Rows are points. Each table stands for the endless flat space through its points: a line for two points, a plane for three, and so on. The two share one point or none. Which?

First (2 x 3)
-0.01 +0.02 -0.17
-0.13 -0.02 +0.11
Second (2 x 3)
-0.18 -0.07 -0.10
+0.02 +0.08 +0.25
They share: -0.10 -0.01 +0.04

First (5 x 6)
+0.41 -0.15 -0.20 +0.10 +0.39 -0.37
+0.47 +0.05 -0.51 +0.29 +0.29 -0.52
+0.45 -0.05 -0.09 +0.05 +0.41 -0.54
+0.02 -0.06 -0.33 +0.01 -0.02 -0.04
-0.04 -0.36 +0.30 -0.34 +0.18 +0.09
Second (2 x 6)
+0.23 -0.19 -0.04 +0.01 +0.07 -0.35
+0.19 -0.11 -0.08 -0.05 +0.15 -0.27
They share: +0.17 -0.07 -0.10 -0.08 +0.19 -0.23

First (3 x 8)
-0.08 +0.26 -0.09 +0.35 -0.27 +0.06 -0.12 +0.43
-0.03 +0.36 -0.13 +0.26 -0.44 +0.00 -0.11 +0.44
-0.33 +0.00 -0.13 +0.32 -0.02 +0.36 -0.17 +0.14
Second (3 x 8)
-0.04 +0.12 -0.27 +0.26 +0.00 +0.24 -0.37 +0.17
-0.14 +0.20 -0.12 +0.48 -0.29 +0.35 -0.26 +0.15
-0.38 +0.20 +0.00 +0.40 -0.49 +0.31 +0.02 +0.23
They share: -0.23 +0.14 -0.15 +0.26 -0.21 +0.24 -0.15 +0.22

First (5 x 11)
-0.15 -0.10 -0.19 -0.11 -0.33 -0.36 +0.05 -0.30 +0.01 +0.25 +0.12
+0.10 -0.10 +0.01 +0.03 -0.27 -0.13 +0.23 -0.29 -0.03 +0.19 +0.08
+0.13 +0.18 +0.05 -0.19 -0.37 -0.44 +0.13 -0.34 -0.19 +0.09 +0.00
+0.38 +0.23 +0.11 +0.01 -0.42 -0.32 +0.47 -0.09 -0.33 +0.15 -0.38
+0.18 -0.72 -0.45 -0.11 +0.09 -0.27 +0.35 -0.11 -0.27 +0.33 +0.12
Second (3 x 11)
+0.21 -0.17 -0.09 +0.06 -0.34 -0.26 +0.21 -0.16 -0.10 +0.19 -0.14
+0.05 -0.01 -0.14 -0.23 -0.15 -0.32 +0.36 -0.29 -0.27 +0.18 +0.12
+0.10 -0.03 -0.19 -0.19 -0.20 -0.32 +0.33 -0.27 -0.26 +0.11 +0.05
They share: +0.14 -0.11 -0.09 -0.05 -0.26 -0.28 +0.27 -0.21 -0.16 +0.21 -0.03

First (5 x 12)
-0.24 -0.02 +0.22 +0.01 -0.24 +0.18 -0.28 -0.35 +0.32 -0.16 -0.06 -0.20
-0.03 -0.13 -0.14 +0.14 -0.19 -0.01 +0.36 -0.22 -0.20 -0.08 +0.06 -0.25
-0.29 +0.12 +0.22 +0.26 -0.04 -0.39 +0.14 -0.09 +0.18 -0.34 -0.13 +0.15
-0.21 +0.04 +0.09 -0.03 -0.27 +0.23 -0.19 -0.36 +0.26 -0.03 +0.08 -0.21
-0.55 +0.04 -0.02 -0.08 -0.40 -0.05 -0.32 +0.30 -0.03 -0.60 +0.17 +0.23
Second (7 x 12)
+0.01 -0.10 -0.20 +0.34 -0.34 +0.32 -0.28 -0.39 +0.06 -0.62 -0.20 -0.23
-0.09 +0.12 -0.03 -0.33 -0.01 -0.23 +0.40 +0.05 +0.35 -0.14 +0.49 -0.05
+0.36 +0.41 +0.16 -0.15 +0.00 -0.04 -0.02 -0.36 +0.29 -0.23 +0.13 -0.05
-0.21 -0.01 -0.31 -0.09 -0.15 -0.14 +0.18 +0.12 -0.13 -0.05 +0.43 -0.16
-0.33 -0.11 -0.06 +0.15 -0.65 +0.45 -0.24 -0.13 +0.08 -0.15 +0.06 +0.08
-0.23 +0.16 +0.27 -0.46 -0.02 -0.26 +0.14 -0.09 +0.12 +0.11 +0.26 -0.02
-0.17 +0.07 -0.08 -0.03 -0.33 +0.04 -0.01 -0.17 +0.34 -0.13 +0.06 +0.04
They share: no point
